Rows are points. The points of each table are mixes of a few directions, plus a little noise. How many directions does each table use, and how many do they share? Where both have some left over, give the other angles between the two spaces (their principal angles), to ten degrees, smallest first.
In the rows, 128 means zero.

First, 6 rows:
[[ 95 173  80]
 [205 140 167]
 [178 115 166]
 [ 22 124  67]
 [129  91 152]
 [140 126 136]]
Second:
[[ 53  74 117]
 [170 216  98]
 [ 95  71 144]
 [183 161 140]
 [138 118 142]]
Directions: first 2, second 2, shared 2

First, 7 rows:
[[111 118  78 112 110 101]
 [ 89 106 120 200 168 120]
 [ 52 166 201  90 169 141]
 [ 91 102 122 131  94  43]
 [145 170 186  78 140 182]
 [226 126  45 139 126 210]
 [182 107 143 147  90 101]]
Second:
[[125 185 161 112 181  34]
 [210 160  56 145 176 143]
 [108 135 154 120 128 101]
 [ 94  58 126 138  54 217]
 [164 148  99 132 156 126]
 [ 64  84 176 118  71 145]]
Directions: first 4, second 2, shared 1; angles 90

First:
[[ 50 136 143 123 114 130 235 151 133  98 221]
 [ 75 130 135 130 130 156  89 167 120 133 135]
 [117 200 161  88  88  81 116 157 108 118 126]
 [184  88 100 144 163 154 130  55 136 106 118]
 [135 114 121 127 144 139 213  65 133  71 188]
 [147 111 125 143 110  86 187 152 153 182 119]
 [115  84 114 165 139 159   7 206 135 224  46]
 [200 160 126 105 133 119  46  71 105  97  72]]
Second, 10 rows:
[[133 118 167 121  56 168 127 100 141 143  98]
 [106 148 199 141 243  10 111 140  24 145 204]
 [136 117  91 120  75 183 136 124 180 120  91]
 [ 97 112 225  86  93  88 110  92 107 140 112]
 [123 135  19 125 202 104 139 175 161  87 139]
 [150 132  47 147 128 177 143 151 167 113 119]
 [144 118 102 126  56 199 137 115 180 126  86]
 [ 84 127 165  92 204  19 110 136  90 115 154]
 [141 123 198 138  64 165 124  93 108 160 118]
 [165 145  69 180 160 168 143 155 123 131 155]]
Directions: first 4, second 3, shared 0; angles 60, 80, 90

First, 9 rows:
[[ 74  83  71  80  71 121 143 128  78  88 141 127  73  92]
 [162  48 204 196 144 148 191 221 165 103  73  76 190 169]
 [125 182 127 141 134 120  87 105 133 159 172 157 124 141]
 [ 75 117  76  98  88 105 130 136 108 119 137 142 172 141]
 [119 160 126 129 128 132 101 118 129 139 165 151  92 130]
 [149 147 103 127 112  89 114  54  80 147 128 116 128  87]
 [119 174 119 123 132 126  93 105 129 149 167 158 104 130]
 [189  81 180 108 219 189 188 178 204  98   9  84 161 128]
 [139 163 145 154 132 123 101 111 128 150 163 142 106 132]]
Second (8 x 14):
[[ 88 145  79 138  53 102 163 117 180 143 108 111  50 151]
 [138  84 150 107 214  94 119 184  73 138 137  84 121 139]
 [132 121 128 131 169  73 132 157 116 166 120  80 108 161]
 [153 142 154 136 135 174 103 101 121 108 141 174 199 104]
 [ 74 117  67 119  53  95 173 141 166 131 108  92   7 146]
 [155 119 166 120 162 175  98 119  97  96 147 166 198  93]
 [137 172 119 163 111  99 129 102 166 168 116 122 146 157]
 [145 118 159 113 127 209 101 103 104  72 148 191 192  74]]
Directions: first 5, second 3, shared 1; angles 70, 80

First (10 x 20):
[[146 168 114 108 110 198 107 175 145 112 163 108 128  33 111  92 160 144
   99  79]
 [111 137 138 147 166  91 142 216 160 105 107 182 110 154 173 181  82 128
  144 120]
 [ 88 139 152 142 161 116 177 147 125 142 103 118 123  92 155 148 139  93
  139 155]
 [125 142 147 135 160 108 144 147 102 143  79 112 164 156 138 150 106 139
  165 180]
 [171  82  88 105  55 137  74  37 145 114 204 163  88 166  82  90 152 143
   85  62]
 [ 93  69 130 156 123  83 139  37 106 141 106  91 145 196 130 121  94 100
  121 170]
 [ 80 134 140 162 166 124 135 180 130 118  75  84 159 130 175 135  75 106
  140 169]
 [175 104 124  95  92 103 162  34 107 155 180 154 115 121  51 127 178 160
   99  92]
 [139 134 130 114 117 146  87  89 109 150 116 143 109 176 146 116 174 101
  183 176]
 [150 171 117 116 129 174 115 219 152 101 147 125 140  55 118 120 120 168
  103  76]]
Second, 8 rows:
[[146 136 127 122 132 127 120 138 117 127 119 130 143 142 122 134 118 149
  139 134]
 [128  87 117 130  99 117 193  42 112 136 172  60 166  51  43  95 121 159
   31  75]
 [ 93 113 129 138 122 135 142 108 142 129 146 123  99  98 145 116 152  82
  109 119]
 [145 167 132 112 139 164  78 160 117 138 101 144 121 157 161 125 163 117
  197 177]
 [ 85 111 130 154 147  97 130 168 171 104 127 183  75 158 189 163 104  82
  132 118]
 [168 137 127 137 166  57 108 235 142  96  85 206 153 249 145 206  20 204
  166 128]
 [123 133 127 114 105 174 128  70 108 153 145  77 129  66 108  82 190 103
  118 137]
 [135 138 127 117 116 152 124 104 115 138 132 102 138 105 112 107 156 128
  130 136]]
Directions: first 6, second 3, shared 3
